Every row gives one point. Any point is a mix of the corners, with weights that add up to 1. It lies inside the corners' shape when no weight is negative. Say inside or outside, and name the corners with a negative weight.

Corners:
(1): [-1.1  7.4]
(2): [ 8.0 -1.0]
(3): [ 2.3 -1.6]
Points:
[ 3.9 -1.1] => inside
[ 7.4 -0.7] => inside
[ 2.3 -1.1] => inside
[ 7.4 -0.7] => inside
[ 2.3 -1.3] => inside
[2.6 0.2] => inside
[-0.7  4.3] => outside (2)
[ 2.4 -1.3] => inside
[ 4.9 -0.3] => inside

Corners:
(1): [-8.4 -1.2 -0.9 -1.2 -5.4 -1.8]
(2): [ 8.8 -0.5  9.6  4.2  0.7  1.6]
(3): [ 4.0 -7.9  1.8 -4.7  4.3 -8.2]
(4): [-2.4  4.1 -3.0 -1.5 -1.1  7.9]
(5): [ 2.1  4.6  3.5 -3.1  7.8 -1.2]
(6): [ 4.7 -1.1 -0.3  2.8 -2.1 -6.6]
(7): [-9.0 -1.6 -3.9  2.2  3.3 -0.9]
Points:
[-0.4  1.3  4.6  2.6 -0.8  3.3] => outside (3, 6)
[ 2.7 -2.0  0.2  0.8  0.0 -5.0] => inside
[ 3.0 -1.2  2.9  0.6  2.5 -4.4] => outside (4)
[-1.0  1.4  1.6 -0.8  3.3  1.3] => outside (6)
[-2.1  1.2 -1.2 -0.2  0.4  3.1] => inside
[ 0.4  1.9  0.7 -1.5  2.1  1.9] => inside

Corners:
(1): [-2.9  2.7 -0.1 -1.7 -1.8  2.5  5.9 11.0  6.5]
(2): [-0.2 -3.0 -3.0  3.4 -5.2  2.6 -8.6  5.7 -7.3]
(3): [ 3.8 -5.2 -4.3  0.1 -0.2  2.1  2.7 -0.3  7.2]
(4): [ 6.4 -6.0  0.7 -3.8  4.2 -0.5  1.5  3.3 -0.1]
(5): [ 10.6 -18.1   2.0  -0.3   0.9   9.7 -10.0   2.7  -4.6]
(6): [ 7.8  1.9 -4.1  1.0 -1.0  3.0  2.9  0.0 -4.5]
(7): [-3.6  1.5  1.7 -1.3 -5.4 -1.5  4.9  0.7  1.4]
(8): [-0.4  0.3  0.3  3.0  9.0  1.3  6.1 -0.8 -2.4]
(9): [-1.9 -0.2 -3.8 -7.0  3.6  0.6  3.5 -2.1 -1.7]
(10): [  0.4   1.3   3.5   0.0  -3.4   3.1 -11.5  -0.9  -0.7]
Points:
[ 0.4 -1.7 -0.5  0.4 -2.1  1.5 -2.2  2.6 -2.3] => inside
[ 1.8 -4.6 -0.9 -2.1  1.2  2.2  0.0  1.9  1.1] => outside (6)
[ 2.2 -0.9 -1.8 -1.8 -0.7  1.1 -1.6  3.7  0.1] => outside (5, 7, 8)
[ 3.4 -2.1 -0.1 -1.6  0.8  1.8  0.1  1.9 -2.3] => outside (3)
[ 3.6 -4.7 -0.3  0.7  0.0  3.1 -1.4  3.4 -0.3] => outside (9)
[ 3.3 -4.0  0.0 -0.1 -3.0  2.8 -1.4  4.2  1.6] => outside (8, 9)
[ 3.2 -2.0 -0.4 -0.7  2.3  1.2  1.9  1.4 -1.0] => inside
[ 4.1 -4.3  0.3 -1.3  1.5  3.0 -0.6  0.9 -0.5] => outside (2)
[ 1.0 -2.4 -1.7  1.4  0.9  2.0  3.3 -0.6 -1.2] => outside (1, 4, 10)

Corners:
(1): [-10.1  -2.5  -5.5   0.8   1.4  -2.2  -0.4  -3.7   3.1  -0.5  -2.6   4.9
  -1.1   9.3]
(2): [-4.9  0.0 -2.4  6.0 -4.5 -7.3 -3.0  4.8  1.7 -1.2  0.8  4.3  3.8  1.4]
(3): [ 4.0  6.6  4.5  0.3  4.8  3.7 -0.1 -1.3  1.4 -1.4  0.5  3.5 -5.6 -2.4]
(4): [-4.2  2.3 -1.5  3.4  0.3 -2.5  2.4 -1.0 -7.6  2.0  4.8 -3.0  0.8 -1.4]
(5): [ 1.6  7.3  8.6 -8.1 -0.8  5.3  7.7  6.2  2.2  0.4  5.3 -1.9 -7.5 -1.2]
(6): [-5.8  3.7  1.8  1.6 -5.6 -2.8 -6.5  3.6 -1.3 -3.2 -1.6 -4.8 -5.6  2.7]
(7): [-5.6  0.6 -2.6  7.2 -8.8  4.6 -3.1 -0.7  1.7 -1.2 -5.1 -1.8  3.2  4.4]
(8): [-0.4  2.1  8.3 -7.7  1.3  8.0  2.0 -1.2 -1.9  2.8  1.1  5.5 -6.8 -3.3]
(9): [-0.7  5.3  1.0 -8.1  0.6 -0.1  3.0 -0.9 -2.4  7.3 -2.1 -2.0 -4.3 -6.2]
(10): [ 2.2  5.4  0.1 -7.4 -2.6  1.1  1.2 -1.0 -5.8 -5.5  5.3 -5.9  3.9 -2.5]
(11): [-3.4 -5.1 -8.3  4.1 -1.6 -2.2 -1.6  1.1 -2.1  0.9 -3.7  6.6 -1.2  3.3]
(12): [-2.6  7.5  2.4 -1.6 -2.1 -2.6  4.7 -2.3 -4.0 -2.7 -1.4  0.5 -3.1 -4.5]
(13): [-10.2  -3.4  -0.7   2.6  -5.2   1.1  -7.0   1.1   4.6  -5.4  -6.6  -4.9
  -3.1  -0.3]
(14): [ 1.2  0.3  9.1  0.7 -5.7 -5.2  4.1 -4.9 -2.0  1.7  2.4 -3.9  0.7 -0.5]
(15): [ -7.7   1.5  -3.7   5.9 -11.4   0.3  -8.9   0.5   5.6  -4.4  -0.4  -1.6
  -7.8  -1.8]
Points:
[ 0.8  3.5  2.0 -4.0  1.2 -1.8  4.4  0.0 -3.4  1.0  3.9  2.4  0.6 -1.7] => outside (6, 7, 13, 15)
[-3.9  1.7 -0.5 -0.6 -2.7  0.1 -0.9 -0.5  0.1 -0.4 -0.5  0.5 -2.7 -0.1] => inside
[-2.5  1.0  0.0 -0.2 -1.2 -0.4  0.2  0.3 -0.7 -0.6 -1.6  2.1 -1.9  0.6] => outside (4, 15)
[-4.2  1.2 -0.3  0.1 -1.9 -0.6 -0.2 -0.5 -0.3 -0.3 -1.1  1.4 -2.1  1.3] => inside
[-3.3  3.1  4.6 -2.6  1.0 -1.6  2.1  1.6 -0.3  2.0  0.4  0.3 -3.2 -1.4] => outside (7, 10, 11, 15)
[-1.3  2.2 -0.1  0.3 -1.7  0.3 -0.9  3.2 -2.4 -2.8  0.5  1.0 -0.8  0.3] => outside (1, 9, 14, 15)
[-3.0  2.7  1.9 -1.1 -2.4  1.7 -0.2 -0.4 -0.2 -1.2  0.1 -1.2 -1.8 -0.2] => outside (11)

Corners:
(1): [-2.3  0.4 -4.8  2.6  3.2  8.6  5.3  1.0 -8.4  3.9 -8.0 -9.0  5.1  5.0
 -5.0  3.9 -4.7  4.8  3.3 -0.6]
(2): [ -2.4   2.7   1.0   1.9   3.5   3.3   0.5 -11.9   5.9   7.9   4.7  -3.6
   1.4  -0.3   3.7   4.6  -0.1  -4.1   0.9   2.6]
(3): [ 4.8 -3.6 -9.9 -0.5  3.3 -1.8 -3.6 -1.0  4.6 -3.3  9.6 -4.5 -4.0  5.3
 -1.8  2.0 -2.6 -3.0  0.1 -3.0]
(4): [ 6.2 -0.4  3.5  2.6  5.2 -6.4 -1.9  9.0 -9.3 -3.1 -2.9 -2.8 -9.2 -0.7
  0.6 -1.2 -6.0  4.3 -3.7 -5.8]
(5): [-3.8  5.0 -6.8  0.4  0.6  5.8  3.8  1.7 -4.2  1.8 -1.5 -2.0  1.7 -0.2
  7.8 -8.3 -0.4  0.1  4.5 -0.5]
(6): [ 5.4  4.0 -4.7  1.4  2.0  0.5  0.3 -0.5 -2.7  9.1  1.4 -1.3  6.1  4.2
  1.9 -5.2 -0.1  2.3  5.2 -0.7]
(7): [-1.7 -9.4 -7.3 -0.2  0.4  0.1 -1.8 -2.1  0.9  0.9  5.8  8.4  0.4 -9.6
  9.3  0.3  2.2 -0.9  6.0 -4.7]
(8): [-9.3  0.5  2.6  0.8  1.8 -7.6  0.0 -1.8  2.3  1.8  7.1 -3.1 -1.5 -2.4
 -4.3  1.4  5.0  9.2 -1.9  2.3]
(9): [-3.9 -0.5  2.0 -0.2  0.8 -0.9 -0.2 -8.1  3.1 -5.4  3.3 -0.8  4.1 -9.0
 -1.8 -3.0 11.4 -2.3 -2.1  1.6]
(10): [ 7.2  1.6 -7.0 -4.6  2.7 -0.1  8.1 -4.1  1.0 -8.8 -5.7 -6.8 -5.7 -1.3
 -2.6 -0.3 -1.8 -2.4  0.8  0.0]
(11): [ 4.6 -1.0 -0.7 -2.2 -4.2 -4.7 -0.5  0.2  8.2  1.9 -0.7 -5.0  2.5  2.7
 -1.2  1.6 -4.2 -4.7  3.6 -0.1]
(12): [ 1.5  6.4 -6.3  4.1  5.7 -1.7 -2.3 -2.9 -4.8  6.3 -0.8  3.8 -0.2 -2.9
  9.1  1.1  4.0 -4.9  0.5  1.2]
(13): [-0.4  4.2 -2.2  1.7  1.0 -4.1  1.2 -9.4 -1.7  1.5 -3.5 -6.9 -2.9  3.5
  3.2  2.3  2.6  1.1 -7.5 -1.4]
(14): [ 0.3  3.2 -2.0 -0.8 -2.0 -2.3  1.8 -1.2  3.0 -0.7 -4.0  1.7 -6.4  4.8
 -6.1 -4.3 -0.1  3.6 -5.9 -4.3]
(15): [ -0.7  -2.5  -6.7  -4.4   3.6  -1.4   3.0   6.7  -5.0  -4.5  -0.2   0.7
   2.2   1.5   0.4 -10.6  -1.1   0.0  -1.8  -0.6]
(16): [ 3.4  1.8  5.7 -4.6 -2.5 -3.6  1.0 -2.8  3.9  2.6  4.3  1.4  3.1 -2.5
  1.0 -0.4  5.9 -7.4 -0.2 -3.0]
(17): [-5.9 10.8  7.9 -2.4 -2.3  2.5  4.6 -8.5  8.6  2.1  1.6 -0.3 11.2  3.4
  1.9 -3.6 -0.6  4.7  3.3 -2.0]
(18): [ 6.5  2.5 -1.4 -1.7 -1.3  3.9  3.1  5.3 -5.0  5.4  1.4 -1.5  3.7  0.1
  2.3 -1.6 -5.8 -6.5 -2.1  6.0]
(19): [  7.5  -2.5  -1.1   0.3  -1.3  -1.4   3.7   0.7  -0.7  -1.9   4.0   6.2
  -0.7  -0.6   1.8  -3.1   3.7 -10.6   2.1   1.8]
(20): [ 4.2  1.7  8.0 -9.4 -5.0 -2.5 -1.2 -0.5  9.8  3.5 -1.7  2.4  1.6  7.8
  4.0  5.6  0.0  1.2  3.5  0.7]
(21): [-5.1  2.2 -1.8  0.7  0.8  1.7 -2.8 -6.0 -4.6  5.4  6.8  1.9  3.9  0.1
 -2.5 -0.3 -2.7 -0.7  4.0  3.1]
Points:
[-0.4 -0.1 -2.7 -2.1  0.2  0.6  1.7 -1.8  2.4  0.3  1.8  0.1  1.3 -0.3
  0.8 -0.4 -0.6 -1.6  2.4  1.5] => outside (4, 6, 13, 16)
[ 0.0  1.8 -0.4 -1.9 -0.9  2.0  2.2 -3.9  2.2  2.7  3.6  0.4  3.4  0.3
 -0.6 -1.1  1.5 -0.9  3.1  0.7] => outside (4, 11, 12, 13, 15)
[ 0.6  2.0  0.8 -0.9  0.2 -1.6  0.2 -2.1  2.3  1.2  2.7  0.8  0.4 -1.0
  2.1 -0.8  1.1 -0.7  1.3 -0.6] => outside (1, 13, 15)
[ 1.5  1.5 -2.5 -1.6  0.8  1.2  1.3 -0.9  0.6  1.8 -0.5 -1.1  1.5  1.3
  0.9 -1.5 -1.5 -0.9  1.8 -0.7] => outside (8, 13, 19)
[-0.5  0.8 -2.4 -0.3  0.3  0.0  0.0 -2.4  1.1  3.5  3.2  0.5  2.8  0.3
  2.1 -0.8  1.3 -1.2  1.4  0.0] => outside (4, 10)
[-0.7 -0.2 -1.0 -0.3  0.4 -0.2  0.1 -1.9  0.4  1.4  3.1  0.7  2.2 -1.5
  3.0 -0.6  1.6 -2.2  1.6  0.0] => outside (6, 10, 14)
[ 2.7  2.3 -0.3 -1.9  0.6 -2.2  1.1 -2.0  2.5  0.4  0.6 -0.8  0.3 -0.3
  4.0 -0.5  1.3 -2.2  0.6 -0.3] => outside (1, 14, 21)
[ 3.1  2.7 -3.2  0.0  2.7 -0.8  0.9 -2.1 -2.5  0.1 -1.6 -0.8 -2.6  1.2
  1.6 -1.3  1.9 -2.3 -1.0 -1.1] => outside (7, 8, 11, 17, 18)
[ 0.6  0.3 -0.6 -1.3 -0.1 -0.4  2.3 -1.7 -0.6  0.4  2.1  2.5  0.8 -2.0
  2.4 -3.4  1.7 -1.9  0.4  0.2] => outside (1, 3, 11, 12)
